Each row is a point. Two turns around zero, p and q, are shown by what they do to some points. Where does a point land after both, in the order given? Backwards means that the second turn is done in reverse. Each puzzle has new turns, and all numbers are rounded.
(in the rows, 128 means zero)

Turn p:
[136 120 119] -> [135 140 123]
[127 107 102] -> [132 147 101]
[110  92 122] -> [142 120  90]
[141 119 140] -> [147 126 135]
[125 203 156] -> [ 83 107 191]
Turn q:
[ 83 138 145] -> [ 87 142 150]
[160 130 123] -> [152 126 106]
[ 99  77 143] -> [136 130 188]
[158 121 140] -> [157 141 118]
[129 146 135] -> [118 138 115]
[139 156  82] -> [118  89  90]
Where do these land?
p, then q: [106 100 203] -> [203 121 164]
q, then p backwards: [112 139 126] -> [117 142 121]
q, then p: [146 150 106] -> [126 153 102]
p, then q: [115 147  93] -> [ 87 118 131]
p, then q: [145 108 108] -> [125 121  96]
q, then p backwards: [143 124 132] -> [136 114 128]

Turn p:
[111 157  90] -> [102 171 120]
[153  84 153] -> [171  92 125]
[112 130 119] -> [115 134 116]
[129 176 100] -> [103 173 148]
[139  97 152] -> [152  96 124]
[124 124 155] -> [124 102 135]
Turn q:
[124 144 157] -> [ 99 140 140]
[129  68  87] -> [167  91  79]
[125 140 156] -> [100 136 138]
[102 148 126] -> [128 161 127]
[159 140 114] -> [145 112 156]
Where do these land?
q, then p: [111  92 108] -> [152 163 115]
p, then q: [126 156 158] -> [ 95 134 105]
q, then p: [166 145 154] -> [118  81 119]
p, then q: [108 119  92] -> [162 150 141]

Turn p:
[110 135 149 164] -> [109  89 114 129]
[130 139 126  84] -> [127 170 127 146]
[135 107 136  76] -> [112 178 151 127]
[123 121  76 162] -> [172 108 108  92]
[143 138 153 154] -> [121  95 141 146]
Turn q:
[159  98 108  89] -> [131 106  72 116]
[153  81 131 139] -> [161  96 108 148]
[ 95 121 120  97] -> [ 95 145 106 145]
[115 152 149 134] -> [111 131 158 125]
[127 145 147 188] -> [159 132 185 134]
[123 140  86 118] -> [131 163 105 112]
[125 159 156 130] -> [108 122 161 114]
Where do these land?
p, then q: [ 86 137 101 163] -> [141 144  70 125]
p, then q: [103 142 166 154] -> [137 150 115 175]
p, then q: [156 127 120 110] -> [129 111 152 111]
p, then q: [119 117 139  95] -> [106 148 149 120]
q, then p backwards: [156 145 103 139] -> [127 108  90 129]
p, then q: [188 107 126 139] -> [124  67 149 130]
p, then q backwards: [ 89 121 142  96] -> [100 145 107  92]

Turn p:
[179 103 110 116 145 117] -> [108 158 134 116  88 160]
[ 75 133 124 131 129  80] -> [134  95 159 144 116  76]
[131 109 129 108  85 117] -> [101 101  98 119 110 123]
[127 105  85 144  98 162] -> [151 147  76 102 113 114]
[128 125 144 116 150 152] -> [145 122 137 122 141 158]
[129 155 131 138 102 131] -> [112 133 112 131 154 110]
[130 129 102  77 108 147] -> [115 113 116  69 127 132]
[111 154 142 167 177 144] -> [170 153 160 157 162 130]
[143 139 185 155 158 102] -> [116 131 160 191 143 151]
Turn q:
[ 73 101 153 135 144 113] -> [121  93 103 143 165 165]
[ 93 160 115 104 158 179] -> [145 141 170  85 159 166]
[162 151 106 162 114 117] -> [149 155 129 145 120  82]
[125 134 120 108 126 115] -> [125 122 147 139 117 136]
[169 167 169 135 110 141] -> [171 121 115  95  89 100]
[147  94 130 120  89 123] -> [102 142 100 140  91 131]
[128  90 104 133 154 109] -> [ 84 124 131 148 153 116]
Where do these land?
p, then q: [168 103 113 128 110 124] -> [148 163 140 140 122 156]
q, then p: [105 147 186 123 138 116] -> [134 136 102 111  84 167]
q, then p: [124 151 160 146 134 146] -> [109 141 134 103 106 152]
q, then p backwards: [113 111  98 127 188 103] -> [117 185 168 115 126 105]
p, then q: [162  88  85  98 112 152] -> [125 169 163 127  87 169]
p, then q: [ 85 130 114 153 119 121] -> [116 112 125 160 116  92]
p, then q: [139 166 141 121  94 135] -> [118 114 154 136 170 143]

Turn p:
[113 110  93 126 137 134 144 182] -> [148 103 117 132  70 124 145 143]
[122 130 154 143 141 134 148  90] -> [113 124 141 152 163 136 139 103]
[126 133 160 107 162 130 105 111] -> [124 125 132 157 161 104 100 139]
[ 88 125  94  96 111 139 149 174] -> [128  89 112 109  88 122 161 171]
[148 130 141 127 140  86 125  85] -> [146 148 107 132 177 128 118 102]
[127 115 114 138  72 133 111 128] -> [ 98 149 122  82 107 128 135 121]
[ 93 139  64 128 147 152 125 165] -> [150 131 139 138  76 110 172 174]
[128 151 137 165  68 109 120 158] -> [133 126 160  57 112 136 124 107]
[176 144 153 117 140 135 134  95] -> [124 146 128 149 166 165  96 126]
[158 103 171 133 161 127 119  90] -> [115 140 120 171 161 126  90  93]
Turn q:
[131 146 130 107 120 173 188 135] -> [ 80 115 163 112 102 170 129 115]
[119  68 115 135 112 130 121 128] -> [133  96 109 161 161 134 151 119]
[140  91 133 147 157 149 111 120] -> [117 114  98 110 153 109 159 119]
[149 159  99 116 133  85 102 117] -> [138 150 123 151 102  83 100 148]
[103  97 120 149 105 182 113 132] -> [144  83  99 122 125 163 164 116]
[128 108 142 121 132 132 103 158] -> [145 127 135 127 144 124 164 146]
[134 170 124 148 148  68 129 138] -> [142 195 130 138 119 104 100 123]
[ 92 138 146 100 146 163 165 116] -> [ 91 121 133  96 133 178 114 147]
[155 174 143 129  98  72 119 108] -> [163 147 161 135 113  90  72 118]
Where do these land?
q, then p: [123 144 108 134 165 136 152 143] -> [124 118 150 110 136 129 163 156]
q, then p backwards: [148 151 128 165 107 146 112 140] -> [123 113 107 165 125 102 134 155]
q, then p: [127 100 108 115 119 165 143 155] -> [100  99 132 142 110 142 159 107]
p, then q: [ 86 138 162 137 135 140  77  92] -> [144 188 123 115 170 128  98 148]
p, then q: [131  69 131 114 155 117 109 169] -> [170 111 107 183 123 101 119 112]
q, then p: [179 108 124 154 132 110 129  89] -> [152 150  97 126 165  94 145 101]
p, then q: [ 49 112 149  98 125 108 155 142] -> [ 94 135 122 188 193 134 137 124]
p, then q: [128 171 138 125 105 120 118 114] -> [110 143 145 102 134 126 138 163]
p, then q backwards: [160 159 161  94 117 106 131 144] -> [ 86 131 164 113 117 125 124  87]
q, then p: [104 136  62 129  99 127 155  98] -> [ 93 176 151 107  92 105 156 109]
q, then p backwards: [174 121 137 145 149 133 127 123] -> [ 92 110 135 147 112 114 107 116]

Turn p:
[107 147 139 158  78 131 152 163] -> [145 156 124 131  77 129 169 100]
[142  82 113 136 131 138  77  96] -> [142 113 158  88 169 100  97 121]
[102 140 134  87 150 139 136 169] -> [ 96 172 117 143 124 163 116 140]
[131 121 157 155 117  97 109 107] -> [149 120 122 143 141  81 132 110]
[152 152 148 139  75 113 124 114] -> [172 108 124 151 100 117 125  95]
[109 155 122  71 137 153 175 176] -> [102 166 104 142  96 199 125 154]
[127 129  98 105 135 109 142 163] -> [ 93 136 114 119  95 136 111 143]
[142  90 135 149 139 125 132  82] -> [155 102 125 108 164 100 137 149]
[107 148 111 126 129 125 126 106] -> [113 110 114 124 139 141 136 105]
[160 117 122 154 190 148 107 103] -> [112  95 175 131 175 114 132 163]
Turn q:
[143 114 144 116 152 103 171  99] -> [103 122 151 143 128 143 115  74]
[134 106  85 151 109 161 114 108] -> [158 138  76 155 125 147 126 138]
[ 93 149 117 134 135  85 125 124] -> [158  97 170 134 134 122 126 133]
[184 148 134 130 110 140 161 124] -> [101 144 102 144 110  86 126  94]
[137 136 165 124 150  87 120 152] -> [100 119 168 114 161 109 142 125]
[ 99 140 144 160 143 159 112 168] -> [116 148 142 129 127 125 121 195]
[131 116  97  77 150 126  95 116] -> [128  76 100  99 135 159 138 122]
[ 96 145 170 154 115 163 163 105] -> [132 177 152 130  99 123  73 133]
[140 100  93  77 125 107 103 174] -> [123  94 111 100 129 146 201 131]
[125 125 130 158  90 148 115 111] -> [161 164 106 133 133 119 115 135]
Where do these land?
p, then q: [140 131 109 142 122 148 139 158] -> [130 158 134 103 109 115 130 123]
q, then p: [127  94 121 122 125 110 132 140] -> [141 122 125 130 133 150 153 148]
p, then q: [139 145 180  89 182 146 124 145] -> [107 138 139 158 144 105 110 202]
q, then p backwards: [148 105 118 135 117 128 114  95] -> [104 135 149 106 114 125 125 102]
q, then p: [148 148 125 141  94  98 133 160] -> [128 109  88 149 105 103 142 146]
p, then q: [148 127 143 140 132 154 143  56] -> [ 67 134 108 158 141 162 144 111]
p, then q: [ 73 153 112 117  99 121 135 140] -> [165 113 107 132  89 133  93 115]
q, then p: [130 127 102 121 218  46 108 160] -> [141 194 117 103 181  92 173 202]
q, then p: [127 148 136 134 101 153 101 141] -> [101 126 122 138  94 130 101 128]
p, then q: [135 111 110 116  97 154 141 118] -> [111 129  91 102 117 127 136 115]
p, then q backwards: [ 94 117 152 152 120 149 138  95] -> [141  98 123 127  96  97  97 134]

Turn p:
[140 138 146 152 143 158 113 140 126] -> [127 165 101 127 132 151 124 125 131]
[144 103 113 149 112 144 120 134 140] -> [157 142 105 126 122 108 138 137 137]
[122 136 116 125 121 104 110 128 104] -> [121 129 151 118 100 122 130 112 125]
[135 143 148 151 129 158 144 187 133] -> [144 142  99 128 130 172 105 135 174]
[133  95 115 135 134 115 133 113  94] -> [126 125 134 134  95 122 159 150 111]
[112 132 118 154 115 140 134 111  94] -> [116 120 109 101 105 136 158 120 124]
[142 156 121 108 124 117 140 103 107] -> [ 92 125 155 106 135 120 139 133 131]
[116 110 145  88 102 125 121 132  97] -> [152 115 167 101 121 147 130 139 106]
[106 144 115  70 149 112 130 114 158] -> [106  96 155 136 155 106  84 128 103]
[130 124 145 149 151 108 135 117 225] -> [139 122 103 200 187  98 117 101 139]
Turn q:
[172  84 141 106 171 116 112 111 142] -> [138 125 150  84  74 114 166 120 120]
[100 104 106 114 126 112 117 105 164] -> [ 98 104 136 105 135  87 120 124 108]
[155 128 127 147 113 117 141 104 126] -> [115 125 139 153  97 127 124 141 139]
[ 95 116 172 120 148 142 139 117 120] -> [119 131 155 123 147 157 146  92 107]
[153 150 142 133 108 122 116 133 144] -> [119 125 116 138 126 132 151 159 147]
[100 137 125 155 154 153 112 139 152] -> [136 129 147 102 163 142 114 155 108]
[147 137 128 120 119 163 117 140 114] -> [156 132 131 128 139 133 134 130 164]
[120 111 142 155 100 115 144 138 140] -> [125 102 128 164 131 129 134 139 103]
[ 98 137  84 118 111  96 114 131  94] -> [115 117  80 124 129 119  79 106 134]
[139 175 114 112 130 143 167 161  83] -> [157 189  98 158 138 141 112 113 151]
Where do these land?
q, then p: [158 110 114 152 106 141 131 122  72] -> [169 165 108 124 149  97 153 116 137]
q, then p: [110 170  98  99 129 151 136 135 160] -> [ 85 128 145 161 123 129  86 106 132]
p, then q: [109 123 155  91 132 102 110 137 145] -> [134 110 150 115 108 173 143 126 140]
p, then q: [134 138 142 145 121  97 108 100 112] -> [ 95 145 147 157 129 143 127 112 125]
p, then q backwards: [118 167 128 101 121 155 128 151 154] -> [ 90 145  95 131 132 146 101 121 108]
q, then p: [126 132 164 136 155 109 113 141 139] -> [122 110 121  97 124 149 119 161 130]
p, then q: [137  98  92 155 121 138 120 133 123] -> [126 127  94 156 114  99 121 143 135]
p, then q: [126 127 115 136 148 127 128 110  84] -> [127 123 114 159 158 127 116 103 130]
p, then q: [167  92 105 143 115 179 145 100 117] -> [155 175  74 145 125  95 121 127 111]
q, then p: [139 126 148 122 137  86 144 137 138] -> [118  99 124  98 108 132 143 130 146]
p, then q: [ 84 124 148 129 123 123 146 144 163] -> [149 104 169 106  98 121 118 134 129]

Turn p:
[155 139  77  93 124 164 157 137 113 104 112] -> [ 73 119 139 120 141  82 163 131 152 115 105]
[107 126 100  75 108 143 112 146 108 145 110] -> [ 80 118  93 126 139 123 145 174 121 125 135]
[162 117 128 138 134  96 110 103 156  82  86] -> [150 138 122  90 162 158 159  79 144 119 111]
[ 70 156 135 156  99 153 136 167  98 137 157] -> [ 92  92 146 146  76 142  77 154 125 130 148]
[136 166  97  62 114 132 143 153 125 116 144] -> [102  73 132 119 142  89 164 165 134 137 125]
[125 127 125 151 117  94 127 110 126 176 126] -> [149 141 119 177 122 157 140 129 127 132 145]
[106 132 144 147 100 165 119 115 125 129 172] -> [131 121 134 125  65 124 109 137 101 117 121]
[166 100 112 145 187  97 103 113 160 106 118] -> [180 155 105 113 170 126 127  94 165 131  94]
[140 136 161 147 107 165 127 166 123 135 147] -> [120 132 177 121 106 137 101 159 110 128 112]
[108  87 154 139 125  91 144 118 113 145 139] -> [141 133 114 163 140 141 104 103  86 137 144]
[112 138 161 135 147 112 124 104  92 154 130] -> [136 150 119 142 111 136 119 121 115 175 161]
[149 112 143 148 173 124 134 104 197 105  94] -> [182 163 138  90 162 123 129  90 155  92 138]
Turn q:
[101 195 153 110 139 146 122 146 106 151 182] -> [114 134 165 158  86 108  85  92 142 174 155]
[181  69 125 123  94 120 186 156 131 115  98] -> [139 120  98 131 121 101 172 201  86  88 118]
[133  98 147 158 155 128 138 107 129  98 110] -> [131 138 124 125 178 132 110 152 119 114  99]
[128 102  99 155 147 129 124 132 113 109 110] -> [130 123 110 114 144 161 120 163 141 125 116]
[123 151 132  67 153 139 123 145 138 160 147] -> [128 143 137  94  80  97 108  97 121 144 149]
[103 124 143 140 113 114  92 110  94 114 103] -> [132 149  95 152 159 152 138 111 143 153 120]
[174 123 108 107 106 186 157 146 174 101 103] -> [123  64 105 111 107 118 126 138  63  89 122]
[127 141 134 150 135 115 117  90 129 146 113] -> [135 121 142 122 162 124 141 110 150 143 112]
[139 153 136 114 117 144  85 149 135 175 174] -> [ 78 127 142 130  77 110 131  87 154 137 132]
[168 145 125  84 116 120 131 160 167 114 159] -> [138 121 132 131  67 102 122 110 114  77 130]
[ 86 127 123 126 126 120 106  82 115 144 170] -> [110 150 143 129 158 134 124  97 167 135 174]
[109 141 111 156 141  96 142 110  93 122 110] -> [166 130 135 137 156 147 129 150 159 155 129]
[ 94  96 127 175 122 106 141 131 139 115  86] -> [140 144 138 130 168 178 158 158 108 131 108]
Where do these land?
p, then q: [ 95 142 107 129 120 145 133 111 128  95 142] -> [132 140 111 131 143 142 155 120 125  97 160]
p, then q: [125 139 103 119 141 152 152 187 154 170 131] -> [122 167 150 145  98 165 111 135 115 105  78]
p, then q: [136 138 168 141 139 132 138 128 137 166 142] -> [110 125 136 163 105 100 127 124 144 135 102]
q, then p: [ 79 148 114 109 101 148  45 115 125 104 129] -> [135 157  89 130  50  89 152 118 142  92 125]
p, then q: [166  99 126 147 133 115 148 120  40 192 113] -> [118  97 198 148 148 152 136 126 153 211 110]
q, then p: [130 122 137 147 138 137 143 112  84 106 140] -> [152 132 120 133 137 143  97 147 162 131 112]
p, then q: [165 139 146 120 150 136 140 115 125 127 111] -> [150 135 156 128 124  91 126 116 125 141 123]
q, then p: [ 88  94 128  96 135 133 142 135 136 100 132] -> [112 105 128 117  96 107 129 145 140 168 106]
p, then q: [157 113 113 154 136 106  59 113 158 113 133] -> [146  62  95  90 119 115 133 126 101 122 108]
q, then p: [157 127 120 127 140  42 148 181 155  98 129] -> [102 110 209  84 144 162 164 113 133 121 101]
p, then q: [ 66 133 128 113 137 128 146  98 142 122 115] -> [123 133 130 136 125 135 117 124 164  82 174]
q, then p: [165 133 112 113  99 146 130 133 130 163 149] -> [131  94 113 154 140 135 121 106  92 102 134]
q, then p: [134 136 163 152  95 144 140 115 151 106  97] -> [103 168 126 143 135 129 105  85 140 150 130]

Turn p:
[125  99 115 116 103 132 128 102 152 134  97 135] -> [140 101 118 113 113 130 110 119 103 156 157 124]
[132  89 131 115 120 122 100 132 143 113 121  95] -> [121 116 107 129  97 162  99 141 124 119 138 113]
[121 157 121 126 157 119 126 156 129 142 138 157] -> [111 137 169 121 152 108 136 139 139 124 112 117]
[121 100 115 117  90 128 113  94 150  97 152 129] -> [107  96 107 136 109 147 130 132  88 123 159 154]
[134  97  84  95 118 118 157 103 127 126 143 107] -> [124 134 128 166 127 156 122 120 116 155 183 133]
[150 162 125 140 158  88 135 121 116 122 117 176] -> [121 139 149  94 182  97 128 123 149 106 147 137]
[108 150 123 156 140 102 112 137  82 143 127 166] -> [126 130 133 124 198 107 123 130 121 114  96 122]
[103 167 183 104 143 160 139 135 137 135 107  93] -> [138 150 143 104  85 148 149  85 148 135  77 121]
[153 136 148 140 111 113 139 152  97 145 142 163] -> [145 152 139 138 148  86 108 137 122 106 114 152]
[111 117 189 133 160 167 151 127 147 154 142  74] -> [148 127 130 139  77 163 137 118 183 154  76 149]
[121 162 156 145 133 146 131 129 152 144 120  60] -> [126 161 100 107  89 151 154 127 158 156  90 124]
[139 151 122 167 136 142 110 145 109 124 119 177] -> [143 114 131 114 162  81 148 147 127 100 113 115]
[132  90 105 124 112 139 131 124 119  88 128 110] -> [128 110  99 162 112 141 126 122 118 112 161 114]
[121  94  86 119 100 112 138 131 153 105 129 130] -> [ 96 109 115 150 116 120 111 130 105 143 172 117]
[150 148 117 124 140 132 110 131 108 147 137 150] -> [146 143 152 121 154 123 139 152 120 115 127 126]
Turn q:
[127 148 114 125 145 107 153 115 158 167 123 104] -> [167 124 104  99 116 144 116 100 135 146 146 116]
[135 137  84 126 106 135 162 134 149 150 135 135] -> [143 133 111 140 125 160 104  88 152 124 118 144]
[138 106 174 142 111 107 130  92 124 161 120 163] -> [126 134 147 107 108  84 114 132 169  93 148 103]
[165 177 164 133 138 102 151 118 180 181 145 130] -> [177 119 141  73 123 169  99 134 174 127 155  93]
[130 123 142 112 145 171 110 140 103  99 129 140] -> [109 126 153 167 155 117 141 154 120 148 123 127]
[108 102 127 137 101 151 111 169 110 104 110 109] -> [130 126 127 164 123 115 150 144  95 108  84 145]
[ 87 122 112 125 127 153  95 139 107 116 106 133] -> [117 149 101 159 135 100 143 149 113 143 103 140]
[138  97  88 116 146 142 136 140 133 133 134  90] -> [132  96 124 141 121 135 138  85 109 159 106 134]
[117 111 130 136 132 159 111 100 123  97 126 125] -> [110 117 135 139 144  93 113 142 110 141 127 151]
[100 103 110 105 132 128 112 159 141  86 137 133] -> [ 94 105  94 153 149 138 141 135 100 121 107 123]
[129 140 171 119 111 131 117 104 107  76 115 129] -> [112 148 160 125 159 105 121 160  92 104 147 130]
[156 137 149 162 127  92 120 121 120 123  92 169] -> [127 145 140  92 141 109 161 142 165  90 148 142]
[111 135 106 139 147 111 180 151 127 152 147 119] -> [147 117 104 145  90 167 136 105 134 132 157 132]
[125 120 115  86 123 138 102 130  94 111 131 114] -> [ 98 151 139 146 139 122 138 119  94 148 106 113]
[153 162 134 158 128  95 130 109 145 165 170 126] -> [132 129 139  73  92 162 104 134 160 135 144 128]
Where do these land?
p, then q: [133 104 210 114  98 131 141 121 140  98 145 132] -> [ 79 157 126 125 167  93 106 131 148  80 110 149]
p, then q backwards: [112 140 110 115 155 116 119 141 116 116 119 146] -> [156 118 145  95 126 120 126 125 130 115 129 143]
q, then p backwards: [144 128 112 124 146 159 119 135 112 166 158 142] -> [105 116 129 125 158 136 160 142 151 154 134 101]
p, then q: [ 70 225 113 148 105 116 123  98 135 101 128 117] -> [148 173  82 171 126 118 116  81 110 153 205 119]
p, then q: [140 118 115 125 167 115  96 121 141 117 116 118] -> [131  96 126 151 140 141 116 135 104 146 105 113]
q, then p: [126 134 131 161 123 164 121 143 134 118 112 140] -> [126 116 139 116 130  86 112 142 146 116 133 118]
p, then q: [124 125 166 186 127 144 159 139  65 153 140 130] -> [148 119 116  77 166 119 171 106 171 121 144 168]
p, then q backwards: [109 102 113 118 140 122 130 133 142 117 130 112] -> [125 120 126 114 141 132 139 133 130 131 165 140]
p, then q backwards: [149 131 112  97 171 119 148 115 143 119 128 125] -> [163 148 140 130 148 117 156 118 109 136 141 155]
q, then p: [123 118 142  97 116 124 146 134 137 215 130 143] -> [120 156  75  94  82 152 142 155 122 153 152 134]
p, then q backwards: [140 113 105  99  99 118 124  94 132 117 110 119] -> [109 150 124 119 146 104 164 111 129 114 140 102]
p, then q: [147 106 105 167  99 112 119 141 134 109 126 134] -> [ 95 124  99 122 106 154 156 117 117 130 109 142]
p, then q: [146 122 130 112 120 126 120 149 134 117 120 106] -> [127 143 133 125 129 143 114 139 107 124 105 140]
